Each row is a point. Each copy is the shape, with its points in the same order, turned, moved and blurred by noise. Some copies are also mirrored. Which?

Shape (7 x 3):
[[ 4.2  4.0  1.6]
 [ 3.3 -3.1 -3.3]
 [-3.7 -2.6  0.3]
 [ 0.8  2.2 -5.8]
 [ 3.6 -3.1 -3.6]
 [-4.7  4.9 -5.4]
 [-0.7  2.5  0.5]]
Copy 1 (7 x 3):
[[ 2.1  1.0  4.3]
 [ 2.5 -7.0 -0.1]
 [-1.2 -1.3 -4.7]
 [-2.3 -5.5  3.4]
 [ 3.0 -6.2  0.5]
 [-7.8 -2.7  2.0]
 [-1.3  0.6  1.0]]
Copy 1 is: mirrored
Copy 2:
[[ 2.0  4.0  4.4]
 [ 3.7  3.8 -4.1]
 [-0.9 -2.8 -2.7]
 [ 6.8 -0.3 -1.6]
 [ 4.1  4.8 -4.5]
 [ 7.2 -6.1  0.6]
 [ 1.2 -0.7  1.8]]
Copy 2 is: mirrored

Shape, 9 rows:
[[ 0.9 -1.2  3.5 -1.8]
 [-2.3 -1.0  2.5  1.2]
 [-2.8  4.8 -1.7 -0.7]
 [-3.9  2.1  3.6  3.2]
 [-3.8 -0.4 -6.7 -3.0]
 [-1.6  0.0 -3.4  0.5]
 [-2.2 -1.9 -1.7 -5.1]
 [-3.4 -0.1  1.9 -3.3]
 [12.1  4.0  3.1 -3.5]]
Copy 1 (9 x 4):
[[ -3.6  -0.3  -0.7  -1.6]
 [ -3.0  -3.0  -0.5   1.5]
 [  2.2  -6.4   1.5  -2.2]
 [ -1.9  -6.7  -2.9   1.7]
 [  2.1  -3.4   8.1   0.1]
 [  2.0  -2.1   3.4   1.1]
 [ -2.6  -1.5   5.9  -1.8]
 [ -3.6  -4.3   2.6  -1.5]
 [  1.5   5.4  -5.7 -10.0]]
Copy 1 is: only turned
Copy 2 (9 x 4):
[[ 2.5 -0.6  1.1 -1.4]
 [-1.4 -2.1  2.7  0.0]
 [-3.8  3.5  0.0  2.7]
 [-3.3 -0.6  5.5  1.4]
 [-6.5  0.1 -5.6 -0.5]
 [-3.5 -1.3 -2.5  2.0]
 [-2.0 -0.6 -3.6 -3.3]
 [-1.9  0.8  1.1 -3.0]
 [12.3  3.5 -1.9  4.4]]
Copy 2 is: only turned
Copy 3 (9 x 4):
[[  0.5  -1.7  -1.2   2.4]
 [ -0.5  -0.2   2.5   0.3]
 [ -1.2  -2.2  -2.1  -6.7]
 [ -5.2  -1.5   1.3  -0.9]
 [  5.1  -3.0   2.8  -7.9]
 [  1.1   0.5   1.2  -5.8]
 [  5.1  -4.4   2.4  -1.8]
 [  0.4  -4.6   1.5  -1.4]
 [  5.0   2.4 -11.9   4.0]]
Copy 3 is: mirrored
Copy 4:
[[  0.5   0.1  -1.3   3.6]
 [  0.5   1.4   1.6   0.9]
 [ -5.3   0.9  -1.9  -2.9]
 [ -1.7   4.6   2.3   0.7]
 [ -3.8  -5.4   0.5  -6.2]
 [ -0.7  -1.5   0.0  -4.3]
 [ -2.3  -5.5   0.6   0.2]
 [ -3.5  -1.3   1.6   1.6]
 [  2.0  -0.4 -13.8   5.0]]
Copy 4 is: mirrored

Shape, 9 rows:
[[ 0.0  2.0 -3.0 -0.9 -2.8  2.8]
 [-0.7 -3.7 -1.4 -1.8 -0.6 -1.7]
 [ 2.2 -0.9  3.8 -0.2 -4.6 -0.2]
 [ 7.9 -6.9 -6.9 -1.2 -1.8 -4.8]
 [-2.7  3.8  1.4  1.3 -0.6 -4.4]
 [ 7.8 -6.2 -0.9  0.4  1.3  1.9]
 [-1.1  5.0  2.2  3.4 -1.0 -0.8]
 [ 7.8 -2.5  4.1 -4.5  3.1  1.7]
 [-6.3  4.5  6.0  4.6 -0.1  0.8]]
Copy 1 (9 x 6):
[[-0.9 -2.5  5.1 -1.1  0.1 -2.6]
 [-1.7 -1.9  0.2 -0.2 -2.6  2.3]
 [ 4.6 -5.0 -0.7 -1.9  1.2  0.4]
 [-3.2  0.9  3.8 -7.6 -0.4  9.5]
 [-2.6 -1.9 -3.3  1.7  3.6 -2.6]
 [ 4.3  3.7  3.6 -3.0 -1.7  6.4]
 [ 0.5 -0.9 -0.7  1.9  5.0 -4.7]
 [ 6.4 -0.9  4.3  3.5  1.7  7.3]
 [ 1.7 -0.9 -4.7  4.5  2.5 -8.3]]
Copy 1 is: only turned
Copy 2:
[[-5.1 -0.3  1.9  2.4 -1.8 -0.7]
 [-0.5 -4.0 -1.3 -0.2 -3.1  0.6]
 [ 0.8 -0.4 -2.0  2.2  3.2  0.8]
 [ 2.9 -8.8 -0.7  1.6 -3.0 -8.6]
 [-4.3  2.1 -4.6 -3.9 -0.5 -0.1]
 [ 6.7 -2.9  3.7  1.4 -1.8 -3.9]
 [-4.6  4.6 -1.5 -2.9  1.3 -0.2]
 [ 7.8  3.1 -0.7  3.5 -4.2 -1.7]
 [-4.7  5.3 -0.6 -5.7  1.9  5.7]]
Copy 2 is: mirrored

Shape:
[[-0.4  9.8  3.9 -3.3  2.6  5.2 -1.9 -1.0]
 [ 3.6 -1.3  1.4 -4.2  3.6  3.6 -2.5 -1.0]
 [-0.2 -1.3 -7.3 12.1  4.1  5.2 -1.4 -1.7]
 [ 1.8  1.1  3.2 -3.3  4.4 -0.8 -3.6 -1.0]
 [-0.5 -1.3 -2.8 -4.6 -1.1 -1.2 -0.6 -1.1]
 [-0.7 -0.3 -2.1  7.8  5.2  3.4 -0.8 -2.1]
 [-0.9 -1.7  3.7  4.9 -5.0  0.8  3.9  6.4]
 [ 2.2 10.6  4.3 -1.1  1.1  2.2 -0.2 -2.2]
 [ 0.1 -2.1  3.1 -3.5 -1.7  2.1 -2.8 -1.9]
 [-1.0 -0.6 -3.6 -3.7  0.2  3.1 -0.4  8.7]
 [ 0.1 -0.8  1.0  1.6 -2.7  4.8 -0.5  5.8]
 [ 6.7 -1.9  2.9 -5.0 -2.2  2.5 -2.0  0.8]
 [ 1.2 -1.9  2.3 -1.3  4.4  4.9  3.0 -1.8]
 [ 0.6 -0.9 -1.5 -2.7  2.7 -1.4  1.8 -0.9]]
Copy 1 (14 x 8):
[[ -8.0  -3.4  -4.4   5.0   2.2  -2.6  -6.6  -0.1]
 [ -3.1  -3.6   3.0   3.0  -2.2  -1.5  -0.2  -3.4]
 [  2.6   5.7  -4.9   8.7 -10.5   3.7   1.8   3.0]
 [ -5.6  -0.8   1.3  -0.3  -0.4  -3.0   0.2  -2.0]
 [  1.7  -2.8   0.8   1.3   3.0  -0.9   2.9   0.6]
 [ -0.8   4.3  -4.6   5.3  -6.9   2.0   0.9  -0.1]
 [  7.1   3.6  -2.8  -2.4  -0.4   2.3  -7.2  -2.0]
 [ -8.4   0.1  -2.5   4.1   3.7   0.7  -7.1   0.9]
 [  0.6  -0.8   1.7   2.8   2.1  -3.9  -0.6  -4.2]
 [  4.7  -7.2  -1.7  -1.6  -3.2  -1.4  -3.1   2.3]
 [  5.0  -0.9  -1.3   1.7  -2.7  -0.9  -6.2  -0.9]
 [  0.1  -2.4   7.1   1.5   0.9  -1.3  -3.7  -3.0]
 [ -1.8  -2.3  -1.3   3.1  -2.2   2.8  -0.3  -6.2]
 [ -0.9  -2.0  -0.4   0.0   0.6   2.0   2.9  -0.8]]
Copy 1 is: only turned
Copy 2:
[[  6.6   6.6   4.8   1.6   0.9   0.3   2.8  -4.2]
 [ -2.5   5.9  -2.0   1.3  -2.0   0.2   0.1  -6.7]
 [ -7.4  -0.9   8.0  -1.8   2.1  -4.8 -10.6  -1.4]
 [ -1.2   6.6  -1.3   4.5  -2.1   0.9   0.7  -2.3]
 [ -1.3  -1.4  -3.1   1.2  -4.3  -1.0   1.2  -2.4]
 [ -6.0   2.3   5.6   0.8   2.9  -3.2  -5.5  -1.1]
 [ -5.3  -3.7   3.7  -2.2   2.4   8.9   1.6   0.1]
 [  7.4   5.8   2.4   1.8   3.6   1.8   0.6  -1.5]
 [ -2.1   0.5  -1.3   4.4  -1.0   2.0   2.1  -6.3]
 [ -2.9   0.6   3.1  -4.8  -8.3   3.2   2.1  -2.8]
 [ -3.6  -0.7   4.5  -2.4  -1.8   6.0   0.2  -4.6]
 [ -1.1   2.9  -4.9   0.8  -1.9   5.8  -0.2  -7.8]
 [ -4.6   4.3  -0.5  -1.4   2.8  -1.3   2.2  -4.9]
 [ -2.7   1.7  -2.9  -0.2  -1.7  -1.6   1.0  -0.2]]
Copy 2 is: mirrored
Copy 3 (14 x 8):
[[ 1.1 -0.4  4.9  1.8 -4.6 -6.1 -0.6 -8.5]
 [-0.8 -6.4 -0.5  2.5  0.4 -1.7 -4.5 -3.9]
 [-2.1  3.5  3.0  1.4 -3.5 13.4 -6.8 -2.1]
 [ 1.8 -5.0 -2.2 -0.1 -1.0 -1.7 -1.0 -5.6]
 [-3.6 -6.1  0.9 -1.0  0.1 -0.1  1.8  0.8]
 [-0.6  2.4  1.1  0.7 -1.2  8.3 -3.8 -4.6]
 [ 0.7  4.6  1.9 -7.3  2.8 -1.1 -6.3  3.8]
 [ 3.9  1.4  2.4  2.1 -6.3 -6.0 -0.5 -5.3]
 [ 1.8 -5.4  2.2  0.0  3.1 -1.3 -1.4 -1.5]
 [-7.0 -4.2  1.4 -6.0 -2.3 -2.2 -5.7 -1.2]
 [-1.4 -0.8  3.4 -4.6  0.6 -1.2 -7.4  0.6]
 [ 1.6 -7.2 -0.1  1.7  0.5 -4.8 -5.9  1.3]
 [-2.6 -0.3 -0.6  3.4  3.4 -1.1 -4.2 -3.6]
 [-2.7 -2.5 -2.9  0.5  0.4 -0.3  0.6 -1.4]]
Copy 3 is: mirrored

Shape (12 x 9):
[[ 5.2  2.0  1.6 -3.0  0.3 -0.5  1.7  0.3 -3.1]
 [-4.0 -0.3 -2.1 -3.0  3.4 -0.4 -1.5 -2.8  4.1]
 [ 1.1 -4.1  0.4  1.9  1.2  1.5 -2.5  0.4  1.5]
 [ 7.9  0.0 -3.1 -0.4  1.6  2.2 -2.4 -1.4 -7.5]
 [ 5.9  1.8 -5.3 -1.4 -5.0  2.9  1.7  0.6  3.2]
 [-4.1  1.6  2.0  1.0 -6.1  3.8  3.5  1.4  0.3]
 [-1.1 -2.5 -4.8 -3.5 -4.2 -1.4  0.6 -1.0  0.6]
 [ 0.7  0.7 -4.8 -3.8 -0.8 -0.8 -3.7  0.5  3.6]
 [-2.2  2.3 -3.9  9.7 -5.8 -2.2 -2.6  1.3  2.0]
 [-3.7 -3.5 -2.7 -2.6 14.7 -2.8  3.2  0.5 -1.1]
 [-2.0  0.7  4.2 -3.3 -6.2  1.7  4.7  6.9  0.3]
 [ 3.9  0.1 -1.8  0.2 -1.5 -3.5  3.3 -1.5  3.0]]
Copy 1 (12 x 9):
[[  3.5   6.2   1.3   1.3  -4.9  -1.8   1.5   1.4  -0.1]
 [ -3.8  -1.1   2.7   5.7   0.0  -1.8  -4.7   0.6  -0.1]
 [  1.4  -3.1   1.2  -0.3  -0.1  -0.6  -1.7   2.6  -2.5]
 [  9.0   3.4  -1.9   3.6  -4.6   1.9   0.3   1.2  -5.6]
 [  5.8   5.1   2.8   1.4   3.9  -6.0   0.0  -2.1  -2.7]
 [ -0.4   0.9   0.6  -1.0   3.5  -0.2   4.3  -3.9   5.0]
 [  2.9   2.5   5.4   4.3   3.6   0.6  -2.6  -0.5   1.3]
 [  2.3   0.0   5.7   5.8   0.6  -4.0  -2.7  -0.8  -1.9]
 [ -1.0  -1.7   6.3  -1.5   4.0   2.6   4.0  -6.0  -6.6]
 [ -4.6   0.6   0.3   2.3  -9.6   2.1 -13.2   0.3   0.2]
 [  2.5   2.4   4.2  -3.8  -0.3  -2.8   3.1  -2.6   8.7]
 [ -0.2   6.2   4.8   0.2   1.2  -1.9  -1.3   1.6  -3.2]]
Copy 1 is: only turned
Copy 2:
[[ 1.3 -1.6  4.2  0.2 -2.6  3.0 -2.3 -1.6 -3.3]
 [-3.9 -5.8  0.8  4.2  2.9 -2.5  2.5  1.1  1.9]
 [ 0.8 -0.8 -1.0  4.6  0.3  1.3 -1.3 -1.7  4.7]
 [ 4.2 -4.4  1.1  3.7 -3.1  7.0 -4.0 -5.1 -3.4]
 [ 0.7  2.7  4.1  5.0 -2.3  5.0  6.1  0.2 -0.9]
 [ 4.7  1.8  0.1 -0.6  1.6 -2.8  3.1  7.3  0.4]
 [-2.0 -1.2 -1.5  5.2 -2.5  1.9  2.6  4.3 -0.8]
 [-4.1 -1.7  0.6  3.7  1.2  4.8  4.8  1.6  0.9]
 [ 3.4  1.4  4.5  6.3  7.8  5.4 -2.1  9.0  3.0]
 [-7.1 -5.1 -1.4  7.0  5.8 -6.6 -4.4 -5.9 -5.9]
 [ 1.7  5.9 -0.8 -4.6 -1.1 -2.6  1.4  5.2 -2.0]
 [-1.9  1.1  5.8  5.7 -1.8  0.7 -0.4  1.9  0.5]]
Copy 2 is: only turned
Copy 3 (12 x 9):
[[ 2.2 -0.5 -2.5  3.3  0.0 -1.4  0.7  0.2 -6.0]
 [-2.0 -1.3  2.9 -2.9 -4.3 -1.8 -1.4  6.4  0.8]
 [-1.8  3.3 -0.3  0.3  0.6 -5.9 -2.5  2.3  1.6]
 [ 2.1  7.1 -3.6  6.6 -3.3 -2.3 -2.1  0.8 -6.6]
 [-5.0  0.4  3.5  3.3 -2.2 -5.2 -0.1 -4.2 -6.2]
 [ 1.6 -5.5  4.6  1.7  1.9 -3.4 -4.6 -3.1  0.7]
 [-3.7 -3.0  2.6  4.8 -4.5 -2.9  0.1  1.9  0.4]
 [-3.8  1.3  5.4  1.1 -3.6 -2.6  2.1  3.1 -1.8]
 [-4.1  3.3  3.8  0.9 -0.3  1.3 -2.3 -7.1  6.2]
 [ 4.7 -0.8 -6.6 -6.4 -9.6 -5.3  2.4  8.1  2.6]
 [ 3.7 -7.3  3.8  3.7  4.5 -5.7  1.6 -2.4 -0.9]
 [-5.8 -1.6 -1.7  0.4 -1.6 -1.8  0.8 -1.7 -3.1]]
Copy 3 is: only turned
